Every row gives one point. Each copy is the shape, with its points in the same order, turned, moved and blurred by noise. Is it also mirrored, or only turned?

Shape:
-0.71 -0.46 +1.44
-0.42 +1.93 +1.50
+2.73 -0.42 -3.79
-1.39 -1.34 +2.48
-0.47 -1.27 -1.49
+3.45 +0.49 -0.05
+0.28 -1.97 -0.40
Copy 1 (7 x 3):
+2.15 +0.60 -0.14
+3.33 -1.40 -0.55
-2.68 -2.09 -3.00
+2.50 +1.61 +0.85
+0.04 +0.98 -2.26
-0.70 -3.09 +0.14
-0.28 +0.89 -0.83
Copy 1 is: only turned
Copy 2, 7 rows:
-0.96 -0.46 +0.12
+0.89 -2.39 +0.70
+4.45 +2.10 -2.54
-2.40 -0.40 +0.23
+0.88 +1.80 -0.02
+2.12 -1.16 -3.20
-0.30 +1.50 -1.03
Copy 2 is: only turned

Shape (9 x 4):
+0.79 +0.27 -1.16 -0.98
-1.64 -0.58 +3.31 +3.88
-0.74 +0.79 -1.39 +1.37
+1.91 +0.89 -0.33 -0.95
+1.21 -2.90 +0.11 -2.02
-2.74 +0.39 +2.98 -0.58
+1.67 -3.09 +0.25 -0.99
-0.10 +0.00 -0.71 +1.56
+1.65 -0.71 -1.91 -2.87
Copy 1:
-1.18 +1.44 +1.51 +0.70
+3.54 -3.53 -0.10 -0.37
+0.06 -0.16 +0.15 +2.25
-0.61 +2.25 +0.96 -0.27
-0.84 +0.50 +4.55 -0.72
-1.00 -3.23 -0.02 -1.67
+0.21 +0.69 +4.61 -0.56
+0.82 +0.01 +0.79 +1.60
-2.60 +2.47 +3.13 +0.40
Copy 1 is: mirrored
Copy 2, 9 rows:
+0.47 +0.12 -1.87 -0.53
-2.27 -1.86 +2.86 +3.59
-0.88 -0.08 -2.03 +2.12
+1.45 -0.79 -1.39 -0.57
-1.33 +0.01 -0.04 -3.25
-0.23 +1.80 +2.84 +1.79
-1.58 -1.00 -0.02 -2.76
-1.08 -0.84 -1.47 +1.42
+0.54 +0.75 -2.44 -2.65
Copy 2 is: only turned
Copy 3, 9 rows:
+0.13 -1.66 -0.95 -0.50
-0.75 +5.03 +1.26 -1.16
-1.27 -0.19 -0.35 -2.38
+1.37 -1.14 -1.75 -0.40
-0.37 -1.06 -0.82 +3.11
+1.23 +1.44 +3.35 -0.11
-0.74 -0.13 -1.45 +2.88
-1.17 +0.49 -0.64 -1.50
+0.24 -3.35 -1.40 +1.14
Copy 3 is: only turned
Copy 4 (9 x 4):
+1.61 +1.12 -1.56 -1.51
-1.10 -0.88 +0.99 +4.38
+0.23 +2.57 -0.81 +0.50
+2.52 +0.34 -1.89 -0.96
+1.00 -1.83 +0.14 -3.36
-1.87 -1.97 -2.84 +1.43
+1.28 -1.74 +1.17 -2.04
+0.47 +1.38 +0.24 +0.76
+2.43 +0.64 -1.63 -3.54
Copy 4 is: mirrored

Shape:
-2.19 -1.61 +0.88 +1.38 -1.91 -0.22
+2.30 +1.30 -1.50 +1.64 +0.07 +0.82
-2.51 +0.63 -1.52 -1.91 -1.46 -0.36
+1.97 -1.92 -1.81 -1.25 +4.11 +1.25
-1.56 -2.49 -1.28 +1.15 -2.20 +0.86
-0.39 -1.04 +2.67 -4.03 +0.33 +0.08
+0.07 -2.27 -1.81 +1.60 -1.23 -0.98
-2.80 -0.93 +1.38 +1.53 +1.65 -0.50
-1.61 -1.44 +2.76 -2.31 -1.44 -0.39
-1.75 -0.23 +1.03 +0.19 -2.27 +0.89
Copy 1 (10 x 6):
+2.57 +1.88 +1.45 -1.04 +0.43 +1.74
-2.01 +1.07 -0.84 +2.09 -1.15 +0.47
+1.57 +0.96 +2.34 +1.60 +2.71 -0.47
-2.42 -3.98 -1.00 -0.52 +0.57 +0.01
+1.03 +1.25 +1.52 -0.41 +1.29 +3.53
+3.14 -1.07 -2.16 -0.55 +2.79 -1.56
-1.20 +1.98 +1.03 -1.17 +1.48 +2.31
+1.60 +0.11 +2.07 -2.27 -1.21 -0.22
+4.04 +0.96 -0.90 -1.06 +2.72 -0.18
+2.98 +1.81 +0.54 +0.64 +0.64 +1.35
Copy 1 is: only turned
Copy 2, 10 rows:
-1.26 -0.06 +0.56 -1.47 +0.78 -3.73
+1.93 +0.38 +0.16 -0.73 +2.06 +1.50
+1.99 -0.63 -2.15 -2.13 -0.47 -3.12
-0.80 -0.30 -0.84 -0.41 -2.48 +3.28
-1.76 -0.62 -1.78 -2.42 +2.02 -2.61
+0.24 +0.07 -2.09 +2.66 -2.47 -2.72
-1.29 -2.11 -0.05 -1.96 +2.00 -1.24
-1.00 +0.71 +1.78 -1.78 -1.83 -2.62
+0.04 -0.05 -1.36 +1.30 -1.07 -4.53
+0.23 +0.77 -0.88 -1.02 +1.25 -3.97
Copy 2 is: only turned
